Each row of a before or after table is a point. One or more steps were done to the points. Then noise was added and the rows were shuffled. The steps act on columns, c1 being the first. Write out the steps. A step turns or swaps two columns, mirrors them in a line or flattens them onto one, adds a multiple of one to another, or multiplies or shifts one. Angles are multiples of 10 degrees, from the lower column toward the higher: turns from -170 to 170, lines from 10 to 170 but not 90. Use the fewest steps. Two steps may share a column if one is a turn and the other turns, adds or multiplies; they go together, in the order done. Otherwise the lowest column goes first.

Before (13 x 2):
[[-4.5 -4.5]
 [ 3.5 -7.7]
 [ 1.9 -2.2]
 [-2.2 -3.4]
 [-3.1 -0.3]
 [ 1.7  0.2]
 [ 3.0 -0.4]
 [-4.4 -6.2]
 [-0.2 -2.1]
 [ 4.2  0.0]
 [-3.2 -0.5]
 [-1.3  0.0]
 [ 1.2 -0.1]]
After:
[[-0.7  0.1]
 [-3.0  1.7]
 [ 2.2 -1.7]
 [ 0.5 -3.0]
 [ 1.3 -0.6]
 [ 3.5 -2.0]
 [-7.0 -3.0]
 [-3.5 -1.8]
 [-6.4 -1.6]
 [-0.6 -8.2]
 [-3.1  1.4]
 [ 0.9 -0.7]
 [-0.9 -1.7]]
Steps: turn c1 and c2 by -30 degrees

Before (8 x 3):
[[-0.8  4.3 -5.6]
 [-3.6  2.6  0.0]
 [ 4.9 -3.6 -2.1]
 [ 2.8 -3.4  0.0]
 [-1.8  1.8 -2.0]
 [ 0.1 -5.7 -5.7]
 [-3.9  2.6 -0.3]
 [-0.6 -1.5  0.0]]
After, 8 rows:
[[-2.7 -1.3  0.4]
 [ 1.9 -6.2 -2.3]
 [-4.3 -8.8 -3.7]
 [ 1.6 -6.5 -5.2]
 [-2.1 -0.1  3.1]
 [-0.3 -4.3  0.7]
 [-2.7 -0.5  2.7]
 [-4.7  1.2 -2.7]]
Steps: turn c1 and c3 by -50 degrees; shift c2 by -3.0

Before:
[[-1.0  1.1 -1.9 -2.6]
 [-1.2 -4.4  1.8 -2.6]
 [ 0.4  1.6 -2.8  1.0]
 [ 1.8  1.6 -1.1  0.9]
 [ 3.8 -2.4  2.3 -2.1]
 [ 4.3 -1.0 -1.4 -1.0]
 [ 5.0 -0.6  3.1 -3.6]
 [ 0.7 -2.1  0.5 -1.0]
 [ 5.1 -3.6 -3.1  1.3]
 [-1.2 -1.5  0.1 -5.2]]
After:
[[  5.9  -6.6   0.0  -2.2]
 [  0.9  -3.3  -1.1  -5.4]
 [  3.9   4.1   0.5   1.1]
 [  2.5  -5.0  -1.1  -1.2]
 [  0.7   3.2  -0.7  -2.8]
 [  0.6 -11.1  -2.2  -2.6]
 [  7.1  -7.3  -5.8   0.9]
 [  6.1  -1.7  -2.3  -1.0]
 [  7.1  -2.6   2.5  -3.9]
 [  2.6   4.6  -1.3   0.9]]
Steps: shift c1 by 2.0; multiply c2 by 2.5; turn c2 and c3 by 20 degrees

Before (11 x 6):
[[-3.4  1.4  0.5 -4.1  3.4  2.5]
 [ 2.9 -0.5 -4.5 -1.1 -0.6  0.2]
 [ 2.1 -4.4 -6.1  0.5  1.0  1.4]
 [-6.1 -3.0  2.5  0.2  4.1  0.3]
 [-4.4  1.0  1.9  1.9  1.4  4.0]
 [-2.3 -3.7 -4.6 -0.8  0.9  3.6]
 [-7.2 -1.9  4.7 -3.0  0.1  3.8]
 [ 1.8 -2.8 -5.2  2.6  1.0  1.8]
 [-1.7 -3.5  4.3 -6.8  2.0  3.1]
 [-6.4 -0.1  3.5 -2.6 -0.6  0.3]
 [ 0.8 -3.5 -1.6  1.9  1.1  2.7]]
After (11 x 6):
[[ 5.8  6.7  3.3  1.2 -1.6  1.0]
 [ 6.9  4.1 -0.3 -0.6  0.5  0.1]
 [ 2.5 -3.4  4.5 -6.6 -2.6  1.1]
 [-2.5 -3.4  1.0 -2.0  0.8 -0.2]
 [ 0.7 -0.5 -0.7 -4.1 -3.4  1.3]
 [ 1.7  5.4  3.2 -0.7 -0.5  3.5]
 [-0.6 -2.2 -0.9  2.0 -2.0  4.8]
 [-2.1 -1.4  3.8  1.1 -4.4  0.2]
 [ 5.5  2.0  3.7  1.1 -1.5  3.1]
 [-3.1 -4.9  2.9 -2.8 -0.1  2.6]
 [ 5.3  5.3  2.3  2.5 -1.1  2.6]]
Steps: shift c1 by 4.0; mirror c2 and c3 in the line at 130 degrees; add 0.3 times c4 to c6; multiply c5 by -1

Before (8 x 8):
[[-2.4 -3.3 -1.7 -4.4 -3.6  2.5  2.4 -1.3]
 [ 0.1 -3.0  1.2  1.5 -0.7 -7.1  3.3  2.2]
 [ 0.7  1.8  4.0  5.3  1.6 -3.6  0.4  3.2]
 [ 0.7  3.5  2.3 -3.7 -6.7 -2.4 -1.5  4.9]
 [-1.1 -3.6  0.2 -0.1 -2.1  1.8 -1.2  5.9]
 [ 1.4  0.1 -4.4  3.4 -4.7  0.9  2.0 -1.8]
 [ 7.4  4.0  2.3 -0.3 -2.6 -3.3  4.0  5.5]
 [ 3.0  1.2 -1.0 -2.9  1.6 -2.7 -0.7 -1.1]]
After (8 x 8):
[[ 0.2  0.2  1.4 -5.6 -4.7 -1.9  1.9  1.2]
 [-4.2  1.2  1.0  0.5  1.7  1.7 -0.7  2.3]
 [-2.7 -3.3 -4.8  0.8 -3.6 -3.1  2.4  0.0]
 [ 1.7 -3.2  1.3  0.6 -0.6  7.2  3.4  1.6]
 [-3.0  3.7  6.7  2.6 -2.6  5.7  4.2 -3.1]
 [ 5.5  1.6  3.9  0.6  1.7  4.8  0.6 -0.9]
 [ 0.6 -3.6 -0.9  0.3 -2.1  1.4 -1.3 -5.9]
 [-2.1  3.4 -0.4  3.7 -6.9  4.6 -1.8 -3.1]]
Steps: turn c3 and c4 by 120 degrees; turn c1 and c3 by 120 degrees; turn c6 and c8 by -150 degrees

Before (11 x 9):
[[-3.8 -1.2  0.7  2.0 -3.6  1.1  1.0 -4.3  0.1]
 [ 0.1 -3.6  1.8  0.3 -3.3 -0.9 -3.0  0.6  3.5]
 [ 2.6  0.3 -1.3  4.6 -0.2  4.3  0.0  2.3 -1.8]
 [-1.1 -2.5 -0.6 -4.1  0.1  0.8  4.1 -4.4  0.5]
 [-2.0  1.2  3.2 -1.5 -4.0 -1.9  1.9 -0.4  0.4]
 [-2.7 -0.1 -2.4  1.0  8.6  4.6 -2.5  3.3 -2.2]
 [ 2.8  2.9 -0.8  4.1  0.3 -0.9 -0.3 -4.7 -2.8]
 [-3.6 -5.4 -3.5  0.0  0.3 -1.0 -0.3  3.3  5.1]
 [-0.9 -0.8  1.4  1.5 -3.6 -3.4  2.6 -1.1 -3.9]
 [-4.8 -4.4 -7.0 -5.3  4.1  4.2 -4.4  4.1 -0.3]
 [-3.1  2.7 -5.5 -1.5  3.5  2.9 -0.9  3.1 -0.4]]
After:
[[-3.9 -4.5 10.3  3.8  0.9  3.6 -5.0  3.1 -4.0]
 [-4.6 -5.2  2.9 -1.7 -4.9 -2.1 -0.9  3.1 -1.3]
 [-0.8 -3.5 -1.8  0.5 -4.0 -2.5 -3.1  0.0  2.7]
 [-1.1 -2.4  3.7  5.2 -0.5  0.0  4.8 -3.7 -0.3]
 [-2.2 -0.7 -2.4 -1.4  3.2 -3.3  2.8 -0.7  4.3]
 [ 2.7  3.0 -2.5 -5.9  2.9 -0.5  0.5 -4.7  0.3]
 [-3.4 -1.2 -2.4 -2.3 -0.8  1.8  1.7 -3.9  3.4]
 [-1.3  2.7  6.1 -0.6  1.0  5.2 -1.5  2.9 -3.4]
 [-2.4  1.1 -1.5  3.6 -1.1 -0.5  2.1 -0.1  3.9]
 [ 3.9  0.3 -2.5 -6.9  1.7  3.3 -0.6  2.3  0.5]
 [-0.8 -0.2  1.2 -2.7  3.7  5.3 -3.1  2.8 -8.1]]
Steps: add 0.5 times c2 to c6; turn c1 and c6 by -20 degrees; multiply c4 by 1.6; turn c3 and c4 by 150 degrees; mirror c5 and c9 in the line at 140 degrees; turn c7 and c8 by 10 degrees

Before (11 x 11):
[[ 0.0  1.8  5.9 -6.2 -0.1 -4.5  0.7 -5.2 -3.2 -2.5  0.7]
 [ 3.0  1.0 -0.8  0.5 -3.1 -5.5  0.1  2.8  0.0 -5.2  7.4]
 [ 0.3 -0.9  0.2 -3.6  0.7 -0.8 -7.9  6.0  0.4  0.4  3.1]
 [ 4.5 -0.4  2.2  1.7  1.9  4.7 -0.9 -1.8 -2.6  2.7 -5.7]
 [ 0.6 -6.1  0.3 -2.6 -1.3  2.0 -2.4 -0.5  0.9  3.5 -2.8]
 [ 1.7 -0.3 -3.1  1.5  5.0 -0.6 -0.2  2.3 -0.8 -1.1  1.4]
 [-2.7  3.7 -1.4  3.6 -2.0 -2.7 -3.1 -0.6  1.8 -2.9  3.7]
 [ 0.5 -5.3 -0.5  4.3  4.8  2.8  3.2  0.3 -5.0  3.7  8.2]
 [ 0.9  2.6  0.7  0.0 -1.2 -5.0 -2.6  0.9  1.1  2.1 -0.2]
 [ 6.8 -1.7 -5.2  2.3 -1.1  0.1 -4.5 -1.9 -2.2  1.5 -2.2]
 [ 3.3  2.2  0.1 -0.2  3.7  3.8 -1.5 -2.6  2.4  3.1  3.1]]
After:
[[-0.5  4.3  0.2 -3.9  1.5 -7.7 -2.1 -5.9 -0.3  0.3  3.1]
 [-5.6  3.3 -5.1  6.7  0.4 -4.2 -1.6  2.3  4.4  1.6 -2.1]
 [-2.9  6.0 -0.8  1.6  3.8 -1.3  3.6 -1.5  1.0 -5.2  7.4]
 [ 1.9  8.7 -1.4  0.9  1.6 -3.6  0.7  1.1 -2.5 -3.0  3.6]
 [-1.4  4.6 -3.0  2.8 -3.9 -0.4  0.3 -3.9  1.4 -1.0  1.5]
 [-0.9 -1.0  0.3 -3.1  1.0 -1.7 -2.2  1.0 -0.8  3.6 -2.8]
 [-1.2  7.7  0.7 -0.8  1.4 -3.6  2.4 -0.3 -0.7  2.1 -0.1]
 [-3.9  7.1  0.2 -1.3 -4.4 -0.6 -3.0  1.1 -1.2  3.1  3.1]
 [-3.4  4.6  2.4  5.7 -2.3  0.2 -3.6  1.0  3.9  2.8 -5.7]
 [ 1.0  6.9  5.9 -3.2 -1.8 -0.4  3.3  4.9  3.0 -2.5  0.8]
 [ 1.3 -0.3 -0.4  9.1 -4.3  3.7 -0.7 -1.9  4.9  3.5  8.3]]
Steps: turn c1 and c9 by 160 degrees; add 1 times c9 to c4; shift c2 by 5.0; turn c5 and c8 by -160 degrees; multiply c6 by 0.7; turn c6 and c7 by -70 degrees

Before (10 x 12):
[[ 6.6 -0.2 -8.9 -5.4  2.9 -5.3  3.4 -0.3  1.8 -0.9 -2.1 -0.4]
 [ 0.7  1.8  4.4  2.3  1.3  2.3  4.8  3.6 -2.0  0.2  4.0  5.0]
 [ 0.2  0.0 -2.4 -2.7  3.6  2.2  1.1  0.2 -4.2  3.1  0.1  0.8]
 [ 1.5 -3.7 -3.0 -1.6  1.0  1.4  2.7  1.9  3.5 -3.1  2.6  6.0]
 [-0.2 -0.6  2.6  0.7  6.1  1.7 -0.4 -0.9  7.9 -3.0 -1.8  0.1]
 [-0.9 -4.8  2.7  0.2  4.6 -3.0 -1.5  6.2 -2.2 -1.7 -3.8  3.6]
 [ 2.1 -2.3  0.9  2.0 -2.9 -2.6  1.0 -0.6  0.9 -0.7 -2.7 -3.5]
 [-5.9 -2.2  2.8  5.3  5.2 -2.3  1.9  6.3 -1.4 -5.4  2.9 -2.2]
 [ 0.5  2.5  0.1  1.7 -2.1  3.0  1.9  3.0  1.3  1.5 -1.9  3.1]
 [-0.7  0.5  2.6  1.7 -4.2  0.3  0.0  4.3  1.2  2.6  5.7 -0.2]]
After:
[[ 0.5  1.3  3.0  2.8 -1.4  0.3  0.1  0.2  3.3 -2.4 -1.9  7.2]
 [-8.0 -4.6  6.4  3.4  3.9  0.1 -1.9  2.8 -2.6  1.0  2.8  3.0]
 [ 1.2  1.4  0.3 -2.4  2.5  4.8  1.8 -2.4 -0.2 -2.5  0.1 -2.8]
 [-1.4 -0.9 -0.9  0.2  4.2 -5.9 -2.1  2.6  5.5  1.9 -1.8  0.7]
 [-0.5  0.4  3.6  2.8  0.9  2.9 -2.2  4.4  0.9 -4.3  4.0  9.4]
 [ 4.5  2.5 -0.2 -4.9  2.0 -4.2 -5.4 -8.9 -3.7 -2.5 -2.1 -7.6]
 [ 1.3 -2.9 -0.7  0.4 -2.2 -2.0 -2.0  0.8 -1.8 -0.4 -2.6 -2.6]
 [ 0.4 -0.5  4.4  1.8 -3.0 -0.8  2.3  2.7  0.9 -1.3  5.7  2.4]
 [-1.1 -4.2  6.1 -2.2  3.2  0.4 -0.2  2.7 -3.7  2.1 -3.7  0.3]
 [-0.7 -2.5  1.8 -3.2  0.6 -2.2 -4.3 -3.1  2.9 -0.8  2.5  1.1]]
Steps: turn c7 and c10 by -120 degrees; turn c1 and c7 by -30 degrees; turn c2 and c4 by 30 degrees; add 1.5 times c4 to c12; swap c3 and c8; multiply c5 by 0.7; turn c6 and c9 by 60 degrees

Before:
[[-3.3  6.1 -0.1 -3.9  0.8  4.7 -2.8 -3.4  0.2  0.4 -1.8  0.3  3.5  0.3]
 [ 8.1  7.6 -2.3 -3.2  4.0  2.6  0.8 -1.8  0.4 -0.6 -2.2  0.3 -4.5 -1.0]
 [ 3.2 -0.2  5.7  0.5  0.2  3.2 -1.3  2.4  1.3 -1.8  0.1 -6.1 -0.3  2.4]
 [-0.3  8.6 -1.7 -1.8  0.3  1.3  0.1  0.2 -1.7  2.5  1.0 -2.3  2.9 -0.9]
 [-0.5  1.4 -1.8 -3.7 -3.3 -1.3 -3.5 -6.0 -2.0  2.3  4.5 -3.2 -1.2 -2.7]
 [-1.6  1.6  1.5  1.8 -4.4  0.5  2.0  0.9 -1.0  4.1 -1.4 -3.2 -4.1  0.3]
 [ 4.2 -1.4  0.0 -3.4 -1.5  4.3  2.5  0.5  4.8 -1.2 -0.6 -2.1 -4.1 -9.4]
 [-1.7  5.2  4.6 -3.9 -2.3 -1.5  2.3  3.6  2.1  1.7 -1.1  0.0 -0.7  5.2]
 [ 3.1  1.6 -0.7 -6.1 -2.0  3.9 -2.4 -0.3 -2.7 -2.6  5.5  2.4 -2.3 -1.2]
 [ 2.3  0.8 -0.2 -3.8 -4.3 -0.7  3.7  3.1  0.0 -3.5 -1.6 -1.7 -3.5 -2.7]
 [-0.1 -0.6 -2.9 -5.8  0.1  1.6  0.6 -2.8 -3.1  5.7  0.0  2.9  1.6  2.0]
 [ 1.8 -1.2  2.7 -0.4  3.7  2.3 -4.3  0.6  0.5 -3.0  1.6  1.8 -0.3 -2.1]
 [-0.8  3.7 -3.8 -4.3  1.6  3.4  2.7  0.1  0.6 -5.2  6.2 -3.6  0.0 -0.2]]
After, 13 rows:
[[ 1.7 -4.1  0.7  1.3  4.7 -2.3 -2.8  0.3  3.1 -0.5  3.0 -1.7  1.6 -1.9]
 [ 3.1 -4.4  4.0  0.2  0.8 -3.0 -0.9  2.3  4.3 -1.4  2.8  6.1  1.6  2.3]
 [ 0.0  5.6 -0.3  2.1  0.2 -0.6  0.3  0.0 -1.0 -6.8  1.3  2.2  4.6 -0.9]
 [-3.2  2.6  0.1  5.0  1.8 -3.1 -2.3 -3.3 -4.3 -5.6 -5.1 -0.3  5.4  0.1]
 [ 3.4 -1.2 -1.9  7.2 -0.9 -1.1 -3.3 -0.3  4.5 -2.3  9.6 -2.4 -0.1 -1.3]
 [ 8.1  3.2 -2.2  3.8  3.8 -1.1  2.2 -1.4  6.8 -7.4  7.4 -0.7 -2.4 -1.4]
 [-1.5  3.2  3.6 -1.6 -5.2 -1.2  0.4  0.8 -3.4 -0.5 -2.2  3.0 -2.2  0.3]
 [-0.6  3.1 -0.2  3.0 -1.8  2.3 -4.1 -5.8  0.7 -0.1  4.0  3.4  0.5 -2.6]
 [ 2.1 -2.3 -1.8  3.4 -5.4  1.8  2.0  2.8  1.5 -1.6  1.5  1.4 -1.4 -2.9]
 [ 4.4 -1.4 -0.6  4.7 -2.3 -3.0  1.8  0.6  7.3  1.1  1.2  2.4 -1.6 -9.3]
 [-0.1  5.8  0.6  5.8 -0.1  0.6  0.8 -2.9 -2.3  2.5  1.9 -2.6  3.2  2.1]
 [-1.7  1.1  5.1  3.3 -3.1  2.5  1.5  3.5 -0.8 -4.9 -4.1 -0.2  1.3  5.2]
 [-0.5 -1.3 -5.8  5.6  0.9 -1.9  3.3  0.0  3.5 -4.3  3.4  3.4  2.0 -0.3]]
Steps: add 1.5 times c1 to c11; turn c9 and c11 by -40 degrees; turn c3 and c10 by -30 degrees; turn c2 and c10 by -70 degrees; turn c4 and c6 by -160 degrees; turn c5 and c7 by 20 degrees; multiply c12 by -1; shift c13 by 2.0

Before:
[[ 0.6  3.5  5.9 -6.0 -0.3  6.8  1.0 -1.8 -2.7  5.2  0.3 -3.0 -1.7 -4.8
  -2.6  7.0  3.4  3.3]
 [-0.6  1.9 -2.0  1.2 -2.0 -4.1  1.3 -3.8 -1.9  3.2  0.7  2.2 -2.2 -5.1
   0.9  0.2  0.3  2.8]
 [ 4.6  4.0  1.9 -1.6 -6.7 -1.5  0.7  0.5  0.2  4.4 -5.7 -7.0  0.3 -6.2
   0.7  2.6 -0.7  3.2]
 [-2.6  1.2 -1.9 -4.2  3.0  3.1 -0.8  4.7 -4.5 -3.0  1.0 -3.0  3.3  0.2
  -3.5 -0.2  3.2 -1.2]
 [-0.3  6.8  1.1 -2.7 -2.5 -3.0 -1.8 -3.2  2.8  4.7 -4.0 -4.1 -1.7 -3.4
   2.9  3.6 -2.9  2.2]
 [ 4.7  1.2 -0.2 -4.3 -5.2 -1.0 -4.0  1.4  3.7  3.7 -6.8 -1.5 -2.4 -1.7
   4.2  1.9  0.8  3.3]
 [-0.3 -6.1 -3.7  1.2  4.5  0.4  0.4 -0.1 -1.3 -4.4 -0.1 -3.4 -2.4  2.6
  -0.9  0.2 -0.2 -1.7]
 [-2.0  1.5 -2.3  2.8 -1.5  0.6  6.0 -1.0  1.7 -1.1 -4.9  2.6 -4.7 -3.3
   2.5  0.2 -3.2  0.7]
 [-5.3 -6.5 -3.9 -1.3  0.1 -0.1  3.3  4.3  0.6 -2.7  3.5 -3.0 -0.2  3.0
   0.4 -2.8  0.0 -3.5]
 [-0.8 -5.1 -1.6 -2.8  1.7  0.8  2.0  0.0 -1.9 -2.0 -0.3  1.2  1.3  2.8
  -3.3 -0.3 -1.7 -6.1]]
After (10 x 18):
[[-4.8 -6.5  1.5 -1.2 -3.6  5.1 -2.9  4.4  3.1 -0.6  3.6 -2.8  0.2  3.0
  -0.4 -2.6 -2.4  1.7]
 [-0.1 -6.0 -2.9  1.4 -4.8  0.1 -0.4  0.1  1.9 -3.0 -0.2 -3.5  2.6  2.7
   0.2  0.2 -0.3 -0.7]
 [ 3.7  1.3  4.9 -4.2  1.8 -4.6  3.9  1.5 -4.7  0.8 -6.7 -1.4  0.8 -1.5
  -4.8  1.9  2.8  2.3]
 [-0.1  1.5  2.2  3.0 -2.0  4.7 -3.4 -1.1 -1.2 -2.2 -4.9  2.5  3.8 -3.5
  -3.9  0.3 -3.9  1.4]
 [ 0.1 -5.3 -1.2 -3.1 -2.1  1.8 -2.0  0.0  6.4  2.4 -0.3  1.3 -0.1  2.7
   3.6 -0.2 -1.7  0.4]
 [ 4.4  3.9  5.8 -1.5  4.1 -0.9  2.3  0.9 -3.3  2.6 -5.8 -6.7 -0.6 -6.1
  -0.6  2.6  1.8 -0.9]
 [-3.8  1.4 -2.0 -4.3 -2.9 -2.1 -2.4  4.6  2.6 -1.2  1.0 -3.1 -1.9  0.2
   4.3 -0.5  1.3 -3.9]
 [ 1.1  6.9  1.7 -2.7  1.8 -3.3  5.3 -3.2 -3.2  2.6 -4.1 -4.1  0.2 -3.6
  -3.1  3.6 -2.8  1.8]
 [-1.1  3.7 -1.6 -5.9  5.8 -8.8 -2.8 -1.8 -2.2  3.7  0.1 -3.0  2.3 -4.9
   1.9  7.0  3.3 -3.7]
 [-0.5  1.7  2.5  1.1 -1.1  3.1  2.8 -4.0 -2.1  1.8  0.8  2.1  1.8 -5.2
  -1.9  0.1 -0.2 -2.7]]
Steps: turn c1 and c17 by 30 degrees; turn c3 and c5 by 110 degrees; add -1 times c16 to c7; turn c6 and c7 by -120 degrees; turn c9 and c18 by 110 degrees; add 0.7 times c9 to c10; turn c13 and c15 by 160 degrees

Before:
[[ 3.1  3.7 -0.9 -4.8 -2.7 -4.0  4.4 -3.0 -2.7 -3.4 -0.9  3.0 -1.7  0.9
  -5.0 -1.7 -0.7  1.2  0.7 -0.3]
 [ 1.6 -0.2  5.8 -4.3  1.9  0.5  0.3  1.8  0.3  1.8  3.7 -0.2 -0.6  2.0
  -4.8 -0.3 -1.7  1.9 -0.3  1.4]
 [-5.1 -6.1 -2.4 -2.0  3.7 -8.8 -0.1 -0.6 -0.4 -2.7  3.1 -5.3 -2.6  4.8
  -5.0 -3.0 -0.5 -3.1  1.9  2.6]
 [ 1.8 -3.4  4.6  2.9  1.6  1.0 -2.8 -4.3  4.6  0.7  3.5  3.6  2.1  2.7
   2.0  3.2 -1.5 -3.2 -3.3  0.8]
 [-6.7  1.0 -2.6  4.1  0.8 -4.1  1.5  1.3  3.2  3.1 -3.1  0.0 -2.1  1.0
   2.1  3.7 -0.5  1.7 -1.9 -1.0]
 [-0.6  0.4  0.3  0.3 -1.8 -6.6 -2.3 -0.8  2.9 -2.8  5.9  3.8  3.3  0.9
   3.3 -3.5 -4.4  0.1  1.6  1.4]
 [-4.0 -0.3 -1.8 -6.0 -5.8 -2.2  4.7 -3.8  4.1  5.8 -1.0 -1.2 -1.9  0.4
   0.1 -0.5 -4.6  2.4 -1.0 -5.6]
 [ 1.5  0.6 -0.7  2.3  2.8 -0.3 -5.4 -3.1  3.7  0.7  2.8 -0.7 -0.7 -2.8
  -2.9  3.7  3.1 -4.4  2.2  1.0]]
After (8 x 20):
[[ -0.6   0.4   0.0   2.0  -4.9   5.8   1.8  -1.0   2.6  -2.9  -6.7   3.8
    3.4   0.9   3.3  -3.4  -1.8  -0.1   1.5   0.3]
 [  1.7   2.3   5.1   1.3  -0.6   3.7   1.8   1.9   0.6   1.9   0.5  -0.2
   -0.6   2.1  -4.7   0.0   1.7   1.7  -0.4  -4.1]
 [  2.2  -3.6   7.4   0.9  -0.4   3.7   3.0  -4.2   4.2   0.8   0.7   3.6
    2.0   2.4   2.0   3.1  -1.5  -3.1  -3.0   2.9]
 [  1.2   0.7  -1.1   0.7   4.4   2.8   3.6  -3.0   3.9   0.8  -0.3  -0.5
   -0.6  -2.6  -2.8   3.7  -4.4  -4.4   2.2   2.4]
 [  3.1   6.2  -4.5  -0.5  -1.8  -0.9  -3.8  -2.9  -2.6  -3.1  -4.2   2.7
   -1.5   1.1  -5.1  -1.8   2.9   1.3   0.7  -4.5]
 [ -4.2  -1.5  -1.4  -5.5  -6.8  -1.0  -4.9  -3.5   4.1   5.7  -2.3  -1.5
   -1.8   0.4   0.1  -0.5   2.5   2.6  -1.1  -6.1]
 [ -5.3 -11.5   4.0   2.9   1.4   3.2   2.9  -0.7  -0.7  -2.8  -9.0  -5.4
   -2.4   4.9  -5.5  -3.1   1.9  -3.0   1.9  -1.7]
 [ -6.8   0.3  -3.5  -1.1   0.1  -2.9   0.1   1.5   2.9   3.0  -4.0   0.2
   -1.7   0.9   2.0   3.5   1.6   1.3  -2.1   4.3]]
Steps: multiply c2 by 2; turn c2 and c3 by -30 degrees; swap c4 and c20; turn c5 and c17 by -60 degrees; turn c7 and c17 by 120 degrees; swap c6 and c11
